Each row is a point. The ring and each string are closed loops that go straight from each point to the next, and from the last back to the first. Before rounding, they use only three directions, however many columns there are. How many times does the string pass through the ring? Passing back the other way cancels.

Ring (7 x 3)
[[-1.19 -0.61  2.56]
 [-1.51  1.52  0.96]
 [-1.79  2.32 -2.12]
 [-1.90  1.39 -3.54]
 [-0.82 -1.56 -3.43]
 [-0.05 -2.93 -1.48]
 [-0.34 -2.63  1.14]]
String (19 x 3)
[[-0.35 -0.83 -3.75]
 [ 0.46 -1.96 -4.56]
 [ 0.35 -3.32 -3.78]
 [-1.29 -2.79 -0.74]
 [-1.74 -1.74  0.33]
 [-1.02 -0.75 -0.59]
 [ 1.22 -2.79  0.08]
 [ 0.36 -2.62  2.62]
 [-1.77 -1.18  4.47]
 [-2.36  0.07  4.96]
 [-2.36  0.79  2.64]
 [-1.98  0.41  0.45]
 [-0.60  0.34 -1.14]
 [-0.48  1.19 -1.79]
 [-1.44  0.18 -0.89]
 [-1.73  0.63 -1.29]
 [-0.62  0.94 -3.65]
 [-1.37  1.26 -5.44]
 [-1.27  0.19 -5.97]]
Times through: 2
String (13 x 3)
[[ 0.02 -0.31  0.18]
 [-0.68  1.37  2.50]
 [-2.06  2.12  2.16]
 [-2.76  1.15  1.32]
 [-1.39  0.62  0.01]
 [ 0.15  0.61 -0.44]
 [-0.45 -0.19 -0.64]
 [-2.25 -0.22  1.63]
 [-2.11 -0.69  1.88]
 [-0.71 -0.80 -0.24]
 [ 0.43 -2.04  1.01]
 [-0.39 -2.26  3.48]
 [-0.01 -1.22  2.20]]
Times through: 1
